Each row is a point. The window is the flat piece filled in between its corners: a triangle in 3 columns, a solid with four corners in 4, and so on. A path goes straight from each point to the next, and from the last back to the first. List the points from which the path goes on through the window.
In the rows, 128 means zero.

Window (3 x 3):
[[ 82 135 122]
 [102 103 139]
 [165 166 105]]
Path:
(1): [112  91 101]
(2): [147 124  79]
(3): [136 161 146]
(4): [129 172 150]
(5): [141 150 100]
(6): [145  98  97]
(7): [138 147 162]
(8): [103 154 137]
(9): [ 93 113 100]
(10): [ 77  84 136]
(11): [ 60 108 162]
(12): [113 123 165]
Through the window after points: 2, 4, 8

Window:
[[ 61 167 155 114 105 182]
 [162 131  67 173 149 137]
 [159 102 123 145  93 133]
 [122  93  91 177 130 128]
 [ 73 147 181  93 142 165]
 [144 130 127 192 129 131]]
Path:
(1): [108 120 142 137 153 200]
(2): [136 101 127 145 119 167]
(3): [116 133 128 137 118 114]
(4): [131 135  87 162 122  84]
(5): [138 115  98 174 129 161]
(6): [134  97 156 156 115 164]
(7): [ 89 151 120 136 110  99]
(8): [ 89 160 118 134 128  96]
Through the window after points: 2

Window, 8 rows:
[[143  74 147 107 159 117  82 101]
 [ 83 148 135 118 147 108 149 168]
 [190 108  29 218 115 143 123  83]
 [150  94 104 125 102 149  97 115]
 [152 132 137  90 159 137 108 138]
 [166 111 146 146 121 114 131 114]
 [181 120 201 178 132 109  22 113]
 [108 125 147 132 158 161 150 158]]
Path:
(1): [150  95 133 132 136 106 117 168]
(2): [112 147 141 132 138 135 132  99]
(3): [117 138 141 145 150 169 128  97]
(4): [139 100 138 125 138 125 134 177]
(5): [151  92 145 140 141 134 117 191]
(6): [119 134 172 124 145 135 108 117]
(7): [156 128 139 146 135 130 104  86]
(8): [168 100 131 161 132 111 113 141]
Through the window after points: 1, 3

Window:
[[149 108 150 200 149 182 121  81 126 153 127]
 [136 162 154 166 165 162  96 119 156 129 134]
 [145 130 178 135 158 202 110 119  82 111 120]
 [113 146 107 113 165  66 158 165  92 103 106]
 [124 150 133  53  83  70 120 120 120 157 126]
 [128 137 110 183 146 222  99 143  93 113 110]
 [161 118 111 133 150 104 178 186 161  92  95]
 [156 156 113 145 120  84 164 179 102  70 139]
 [117 153 105 130 133  97 195 145 142  52  98]
 [163 120 114 143 164 171  87  99 108  91 122]
 [166 189 145  89 113 110 101  95  85 165  83]]
Path:
(1): [123 136 121 122 195 187 143  99 119 129 157]
(2): [172 165 109 127 194 161 138 115 100  97 130]
(3): [134 131 145 153 112 125 108 128 108 118  88]
(4): [133 129 134 151 124 117 112 141 123  92 104]
(5): [173 149 122 136 164 164 149 120  89 113 152]
(6): [148 136 111 123 161 165 144 120  94 138 133]
(7): [132 136 145 148 130 131 100 130 118  93 103]
(8): [118 115 143 139 132  86 138 117 112  86  78]
(9): [141 171 113 135 147 146 157 156 124 122 131]
(10): [151 145  93 126 139 142 147 144 125 113 135]
(11): [102 135 154 151 123  81 111 139 118 121  66]
(12): [108 107 144 147 152 138  76 132 115 100  90]
(13): [209 163 104 131 156 183 156  93 107 102 158]
(14): [154 166 109 140 177 171 131 120 135 133 133]
(15): [125 134 183 163 121 119  91 118 128 122 109]
(16): [160 132 147 187 114 143  92 130 120 115  92]
Through the window after points: 4, 6, 12, 14, 16

Window (12 x 12):
[[ 98 162 130  97 140 105 154 123 125 130 133 109]
 [158 140  81 162 136  67 129 157 132 104 108 105]
 [147 130 121 146 132 156 173 157  69 159 108  78]
 [117 106 183  93  79 123  82  90 126 154 131  94]
 [150 118 114 150 184  94  78  94 136 139 135  74]
 [118 138 166 111 178 136 147 137  93  72 193 136]
 [128 142 160 161 105 207 141 120 130 117 118  88]
 [172  89  94 116 125 180 125 114  72 143  88  92]
 [116 124  94  98 131 138  87 145  44 133 138 141]
 [136 143 148 136 142  74  88  59 123 140 140 121]
 [144 103 173  85 128 179 120 123 114 185 136 130]
 [ 93  99 111 116 125  98  94 152  71 109  81 153]]
Path:
(1): [155 169 170  87 153 142 106 121  91 135 116 103]
(2): [108  98 141 114  94 120 106 107 118 144 128 106]
(3): [112  84  91 145 140 111 152  90 101 124 123 116]
(4): [151 149 156  97 149 132 100 160  85 142 140 107]
(5): [142 176 184  87 150 147  91 139  97 127 100 129]
(6): [126  87 110 126 124 158 149 130  96 132 143 102]
(7): [ 99 115  94 132 120 116 160 126 103 146 150 111]
(8): [168 148 175 107 155 132  82 102 103 121  95 108]
(9): [163 164 126 134 136 117  81 151  91  56 100 103]
(10): [ 90  86 124 131 162 109 163  98 120 176 172 122]
(11): [123 117 122 131 107 112 147 110 103 153 157 130]
(12): [151 135 184  96 175 142  59 106 121 130  97 102]
Through the window after points: 1, 7, 11
